Every row gives one point. Examples show where two turns around zero, p and q, send a point. Where does a point land after both, in the order given? Backwards means that the second turn is done in reverse. Each puzzle has new turns, and all numbers are rounded.

Turn p:
[-20   1  -3] -> [-7 18  4]
[-5 16 29] -> [ 23  15 -19]
[ 33 -48  -1] -> [ 16 -40  39]
[ -9  32 -25] -> [-32   8 -25]
Turn q:
[-21  26  -2] -> [ 2 29 17]
[ -1 -24  40] -> [-42 -20  -2]
[34  5 23] -> [ -3 -35  22]
[  9 -25 -31] -> [ 21  -9 -34]
[-21  18 -29] -> [22 34 -3]
Where do these land?
q, then p: [-19  -6  17] -> [-9 25 -4]
q, then p: [ 35 -28 -23] -> [-13 -36  32]
p, then q: [  1  10 -31] -> [-12  26 -15]
q, then p: [-17  25  37] -> [ 24  39 -12]

Turn p:
[ 2 -9  0 22] -> [ 4 -4 23  2]
[10 -8 -1 14] -> [ 2 -9 15  7]
[  5  48  -4 -27] -> [ -1  29 -41  24]
[-31 -16  -5  10] -> [ -8   8  17 -30]
[ 19  32  24 -24] -> [ 25   6 -38  21]
[ -8 -29 -19   5] -> [-23 -14  18 -16]
[  3 -19   4   1] -> [  1 -17   6  -8]
Turn q:
[ 22 -15   6 -41] -> [ 10 -42  -1 -24]
[  0 -38  14   4] -> [-12 -16  35   1]
[-1 22  0 26] -> [11 28 -5 15]
[-22  16   2  14] -> [-9 29 -5  0]
[  1  14 -22  -2] -> [ -1   0 -24  10]
Where do these land?
q, then p: [  8  -4  -3 -18] -> [-10 -16  -1  -7]
q, then p backwards: [ 10 -41   1  -9] -> [ 19 -35 -10  14]
p, then q: [-27  21  24 -15] -> [ 18 -13 -38   1]
q, then p: [13 15 -8  3] -> [-9 -3  8 17]
q, then p: [-16  -1 -39  21] -> [-10  32  33  -7]
p, then q: [12 11 25 18] -> [30 -5 10 14]

Turn p:
[-12 -14  27   6   5  -5  10 -14] -> [ 15  -4  21  15  -9   3  15 -15]
[ 25  -1   8   0 -13   7  10   5] -> [  7 -15   6  -5  25  -3  -3   6]
[ -4 -10 -12  -9 -11 -21  11  10] -> [-12  -4   3  12  -2  15   3  24]
[ -6  10   6  -1   3   3 -19  17] -> [ -3 -11  -8 -14 -17  -7 -10  -2]
[  1  29  -5 -14  45  -8  17   5] -> [ 26  27  -3  12 -14  -4 -40  10]
[ 16  -8  14 -13  -9  14 -29 -15] -> [  1  -2   9 -27   6 -27  21  -2]
[-17   4 -19   0 -12   7  10  10] -> [ -6  -2 -25   5   0  18   3   5]
[ -5  21 -15   2  -9 -10 -19  -6] -> [-22   5 -18   5  -6 -19  -3   3]
[  2 -30  -2  28   0  13   9 -12] -> [ -6   5  15  -1  18  23  14 -28]
Turn q:
[ 12  -7  -5  -4 -13   7 -27  11] -> [  0 -17  -3   8 -15  21 -12  11]
[ -5   4 -15  -1  14  16  -1   1] -> [  2   7 -21 -14  -1   2  -6   0]
[ -1   5  18   3 -14  -5 -27 -19] -> [ -5 -17  -1  23 -22  -6  17   2]
[ 12  11  22  -1   1  -2  18 -11] -> [-16  11   5  16  16  -5  13  -9]
[-13   9   3  -2  48   1 -19  11] -> [-15  -4 -25 -15 -14 -21 -26 -26]
[  3  -4 -16 -12  -9  -8   6   1] -> [19  8  8  2  1 10 -5  1]
[ 16 -24 -13   8  -8  -4  30  -7] -> [20 -3 12 -4 37 10  7  3]
[-33   0  21  -3 -13   0  35   6] -> [-12  22  31 -25   1  -9  26  -1]
[ 10   5 -15  12  -7  -5 -14   7] -> [  8  -7  -5   9  -3  -1 -15  19]
Where do these land?
p, then q: [-32   6 -19   5   7 -10  -5  -1] -> [ 10  11  -5  -5 -11  -3  14  32]
q, then p: [ 17   0  -4 -30  -4 -16   6   8] -> [  5  -3  -2  -8   9 -25   0 -28]
q, then p backwards: [-29   7   8  15  31   3   3   0] -> [  7  16  -1   1  -4  13 -40  -6]
p, then q backwards: [-1 -9 12 29  3  3  5  4] -> [ 10 -19  14 -17   9  -9  -2   2]
p, then q: [13  9  9 26  3  3  2 -8] -> [  5 -16 -11   9  -1 -17   9 -15]
q, then p: [-23  21  -4   6  11  -5 -16   1] -> [-25 -10  -6  13  -2  -7   5  21]
p, then q: [ 10  -1  -8 -30 -23  -2  18 -10] -> [-11   9   6 -17  22  -4 -32   2]
p, then q: [  9 -15   1  24   7  -1  -6   1] -> [ -8  -4  -7   0 -11  -5  21 -16]
q, then p: [ 11  -7  11 -31 -30  -1  -2   6] -> [ 21 -21 -10  -5  14  -3  10 -30]
q, then p: [  9 -13   8  16  13  12 -11 -16] -> [-7 20  9  1  1 25  8  1]
q, then p backwards: [ 15   3 -14 -30 -18  14   7  15] -> [ -9 -20 -22   0  23   0  24   9]

Turn p:
[-14   1  -5 -20   8 -16 -17  -9  16] -> [  1  14  -5  11 -23  -9  24  -1  -8]
[ -9  -6   7  13 -24  14 -14  -3  -6] -> [-18   9  -8  -7  -3  19 -19  -2  -9]
[ -2 -16  -6 -13  11 -14  20   5  15] -> [28 -2 -2  5  0  5 22  8  7]
[  2  10   8  25   8 -21  17 -23   4] -> [ 21 -16  14  -6   1  -9  -7  -4 -32]
[17 16 16 -6  6  1  4  7 20] -> [ -4 -23   6  26   2  -4   5   2   0]
[  0 -14 -15 -15 -18  20  -7   0 -20] -> [-21  20  -2 -19   9  14   5   0  17]
[ 9  7 13 24 15 18  7  1 -6] -> [ -3 -19  -2  -3  15 -12 -24  14  -4]
[-18   6 -18 -10   6   1  16  12 -19] -> [ 13  18 -10  -7  19 -13   4 -13  15]
[ -4  -1 -17  10  -8  -7 -19  -6  17] -> [ -5  -6 -12 -10 -26   4   6 -11  -8]
[ 19  -3  20  -7  -3   5  -7  17 -20] -> [-12   4  21  11   5   3 -17   9  21]
Turn q:
[-13  13   6 -12   9  -4  -7  -3 -12] -> [ 12  14   3 -10  -4   3 -13  -2 -13]
[-11 -15   2  18   4  -9   2   1  -1] -> [ -3 -15 -11   6 -17  -1  -4  -9   0]
[ -4  -2  -2 -47  13  24  10  -7  -8] -> [  1  36   6 -34   2  18   1   2  19]
[ 31 -13   1   7 -38   3 -10  -7   2] -> [-22  -7  -2  13  15 -30   6  28  12]
[-12   4 -17 -15  -4 -10   1   6   3] -> [  6  -9   4 -12  10  15 -15   4   2]
[ -8   3 -15  10  -1  10  -5  -1  -1] -> [ 10  -8   7   5 -10   7   4  11   2]
[ -6 -10   9   9  -2  15 -12   4  24] -> [-20   1  -5  17  -8  16  10   9  -6]
[-15  15   9   0   2  -7  23  10 -10] -> [ 19  -3 -17 -16   5   3   4 -13 -13]
[-11   6  -2  17  11 -13   7 -11  12] -> [ 14  -7  -8  20  -3   8  -6 -15   0]
[48 -1  9 12  5 -9 -8  9 -9] -> [-17  -2  22   8  11 -38  15 -14  -4]
Where do these land?
p, then q: [ 12   8   0   4   9 -28 -17  12   9] -> [-14  -9 -20  16   9 -18  -7  13   2]
q, then p backwards: [ 12 -10   7   3   0 -12 -26  19  -1] -> [ 14  20  13   6  -1   5 -16 -20  -4]
p, then q: [-16  13 -11   7 -10  -8  21   7 -10] -> [ 8 20 17 13  1 -9 -6 -8 16]
p, then q: [  9  -3 -17  -7  -4  -4 -10 -26  -8] -> [  7  14 -20 -22  10   3  -7  -1  -1]
q, then p: [-20   9  17 -11  21  16  -5  17 -10] -> [-24  15  12   0  29  -1   4 -13   3]
p, then q: [ -1  22  -5  -9 -25  17  -1  13  -4] -> [ 16   9  -4  19 -20  20  -8  -1  10]
p, then q backwards: [ -2 -16  25   1  16   3  10 -15  -5] -> [ -2  23  -5  -5 -20   7 -21  -1  -2]
p, then q: [ 15 -17 -13 -25   2   6   8 -11  11] -> [  0  -2 -18 -16  10  15  22 -14   8]
p, then q backwards: [-16 -16   0  26   5  18  14  -4  13] -> [-30  11   5  -4 -26  -7   9   7  -1]
q, then p backwards: [  6   8 -18   8  10   8  21  -4  -6] -> [  8  -4 -16  -9   4 -17  17  11   3]
q, then p: [  1   2  15   1 -26 -14 -16  -7  12] -> [  9   8 -11 -10 -17 -19 -19  -6  12]
